Each row is a point. The points of each table are mixes of a few directions, plus a little noise. How many directions does each table use, and how many do they share? Where both have some left over, give the other angles between the two spaces (their principal angles), to ten degrees, smallest first.
(in the rows, 128 means zero)

First (7 x 3)
[[ 73 117 113]
 [153 133 135]
 [ 17 106  98]
 [165 136 139]
 [217 147 152]
 [165 137 136]
 [108 124 123]]
Second (7 x 3)
[[109 125 159]
 [ 95 120  80]
 [249 152 136]
 [106 124 163]
 [ 48 112 143]
 [159 134 123]
 [130 128  92]]
Directions: first 1, second 2, shared 1

First (10 x 8)
[[130 131 125 131 129 132 131 140]
 [123 101 150 120 122  99 118  68]
 [125  93 156 123 121  92 120  62]
 [148  95 152 162 125 100 155 142]
 [119 140 119 112 129 138 115 117]
 [109 155 108  96 130 150 102 109]
 [158 142 114 178 135 150 174 249]
 [111 168  98  99 133 164 106 134]
 [120 122 133 114 126 120 114  90]
 [138 133 123 145 130 136 144 170]]
Second (9 x 8)
[[137 151 118 156 114 108 125 139]
 [150  88 122 103 106 111 130 141]
 [111 122 121 160 112 148 114 118]
 [137 125 109 148  95  95 111 136]
 [132  95 161 101 171 151 106 110]
 [126 112 133 180 118 170 108 124]
 [100 175 107 129 125  80 118 116]
 [169  88 158  87 155 149 146 145]
 [ 90 195 123  88 156 139 194 123]]
Directions: first 2, second 5, shared 0; angles 30, 60

First (8 x 12)
[[167 188  87 102 104 163 141 143 109  59 191 121]
 [ 73 126  89  97  83 132 118  93  61 111 101 150]
 [133  79 117 170 144 151 179 149 145 155 159 133]
 [131  66 175 173 190  81 127 172 195 189 120 100]
 [142  99 155 164 150 138 151 127 161 168 121 136]
 [182  85 211 209 183 157 174 116 218 220 105 148]
 [124 207 134  56 109  80  43 120 104  70 102 104]
 [ 72 173  56  53  61 122  91 104  30  52 125 134]]
Second (8 x 12)
[[153 100 143 170 146 159 172 129 159 162 141 141]
 [150 101 173 149 200  52  95 206 205 151 146  68]
 [ 75  91  45 133  65 200 198  87  42 117 145 180]
 [ 89 201 106  40  83  82  41 104  64  60  91 115]
 [ 88  91  89 122 129  99 127 163 105 118 149 109]
 [226 177 231 163 169 156 127  99 221 170  99 139]
 [117 126 128 114 143  84  97 158 135 119 132 100]
 [126 136 108 133  89 192 167  76  93 128 120 173]]
Directions: first 4, second 3, shared 3

First (10 x 20)
[[141  84 148 147  81 119 106  29 106  85 129 119  87 142 151 194 179 122
   82 190]
 [124 170 109 111 175 154 103 188 162 148 140 131 164 128 124 119 104 155
  158 101]
 [124 143 128 121 129 117 154 173 133 151 123 137 132 104 133  85 112 127
  133 106]
 [149  89 159 131 101 104 101  65 116  79 146 123 111 111 179 163 159 127
   35 195]
 [152  89 110  88  78 171  67  41 155 113 117 125  78 166 151 191 231 145
   62 238]
 [107 159 134 144 110 103 193 181 114 165 104 139 117 100 118  74  98 119
  184  61]
 [129 116 125 123 145 119 149 148 120 131 129 130 140 126 107  88 107 103
  117 118]
 [119 163 105 134 167 162 104 149 144 138 133 123 153 155 100 157 107 151
  197  91]
 [119 152 149 154 129  99 158 158 112 129 131 132 137  94 141 112  91 132
  154  79]
 [124 118 114 131 166 136 146 147 120 137 128 127 151 152  77  99  93 100
  156 102]]
Second (11 x 20)
[[141 164  91 146 116 147  99 118 128 147  87 111  62 106  88 168 132 175
  143 102]
 [101 129 127 117 102 163 129  97 146 141 135 141 145 192 143 168 177 123
  212 146]
 [137 103 149 119 148 105 144 143 121 107 144 133 161 125 139  92 110 103
   88 139]
 [159  91 141 103 148 136 139 108 127  90 116 140 164 211 102 141 156 112
  136 157]
 [127  79 172 105 153  99 162 143 123  95 169 146 205 154 163  76 116  74
   92 159]
 [141 105 128 102 124 168 131  81 141 108 109 144 154 249 101 184 194 124
  203 161]
 [ 83 136 149 140 119  98 143 163 127 150 179 129 149  48 193  72  87 101
   97 118]
 [170  98 140 116 163 107 137 137 114  90 117 129 146 143 100 105 112 118
   72 139]
 [ 82 175 106 150  87 149 111 124 141 178 135 120  88  83 155 152 134 151
  180 104]
 [127 169  98 152 113 134 103 132 126 155 104 109  65  74 109 146 115 167
  127  96]
 [139 160 108 157 134 102 109 161 114 146 114 105  70  23 115 103  73 158
   60  88]]
Directions: first 5, second 3, shared 1; angles 40, 90

First (10 x 32)
[[126 136 116 118 124 112 142 143 118 121 138 129 136 125 131 130 138 137
  120 142 146 116 117 105 149 127 145 116 131 118 118 120]
 [133 107 165 158 141 174  82  82 160 148  97 125 104 136 116 121  96 102
  150  87  71 164 164 196  63 131  76 165 118 156 156 153]
 [128 125 133 132 130 134 121 122 133 131 125 127 124 130 126 126 124 124
  131 122 121 133 133 138 119 128 120 133 126 132 132 131]
 [130 123 136 135 131 138 118 118 135 132 120 128 123 130 126 126 121 122
  132 119 116 136 136 144 113 129 116 136 126 135 135 133]
 [121 160  75  84 110  62 194 195  82  99 173 132 162 117 144 138 175 165
   97 187 209  78  78  29 222 123 203  76 144  88  88  93]
 [122 152  88  94 115  78 178 179  92 105 161 132 154 119 140 136 163 157
  106 173 190  90  89  53 199 125 185  88 140  96  98 102]
 [125 143 103 108 119  97 160 159 107 115 149 130 143 122 135 132 150 146
  114 156 166 105 105  82 171 126 163 104 135 110 110 111]
 [130 115 151 147 136 156  98  99 149 141 109 126 114 133 121 123 107 112
  141 102  93 150 150 170  87 131  96 150 121 146 145 144]
 [131 111 157 150 138 162  94  93 152 143 105 126 110 134 120 123 103 109
  144  97  85 155 155 179  80 131  89 155 121 149 150 148]
 [131 111 158 152 138 165  93  91 154 145 103 126 109 135 119 122 103 107
  145  96  83 156 156 182  77 129  86 156 118 150 149 147]]
Second (11 x 32)
[[133 121 126 128 127 124 125 125 130 122 129 126 131 130 130 125 111 118
  116 140 117 128 132 146 121 122 130 119 142 140 141 129]
 [107 175 157 116 134 153 180 157 141 191 134 105 115 118 121 151 174 216
  216 144 117 156 102  36 224 195  95 137  46 102 157  99]
 [153 123 105 128 113  96 155 144 130  91 145 140 140 130 137 106 101  93
   85 180 112 110 125 135 152 121 155  72 171 157 149 111]
 [143 118 143 103 123 104 112 160  99 105 115 163 173 109 131 131 118 172
  127 156 186  94 138 130 122 125 119 111 102 103 120 114]
 [138 131 125 161 121 144 134 111 152 116 123 144  98 137 123 103 149  80
  129  88 110 135 131 114 124 137 128 132 134 140 100 132]
 [118 120 108 113 135 118 139 116 132 144 153  76 129 139 137 142  75 114
   95 184  67 148 121 178 133 107 146 108 181 167 200 134]
 [132 109 153 108 135 126  89 133 110 129 109 137 160 116 127 142  97 167
  133 143 151 119 148 172  90 117 102 137 107 117 145 132]
 [ 91 117 121  97 149 129  93 112 101 160 135  79 140 130 131 171 108 160
  117 126 138 139 124 175  86  91 136 169 143 113 142 155]
 [119 122 134 111 133 123 104 135 105 128 119 135 147 119 127 143 136 159
  132 116 174 114 131 131 105 116 125 148 110  99 104 134]
 [128 145  80 190 114 144 163  91 167 104 146 133  54 158 125  87 191   7
  101  44  94 140 108  76 139 127 176 136 182 150  52 142]
 [147 126 156 153 123 148 113 125 142 117 100 170 120 123 119 107 148 122
  156  88 141 125 146 115 113 149  96 139  90 120  97 125]]
Directions: first 1, second 5, shared 1
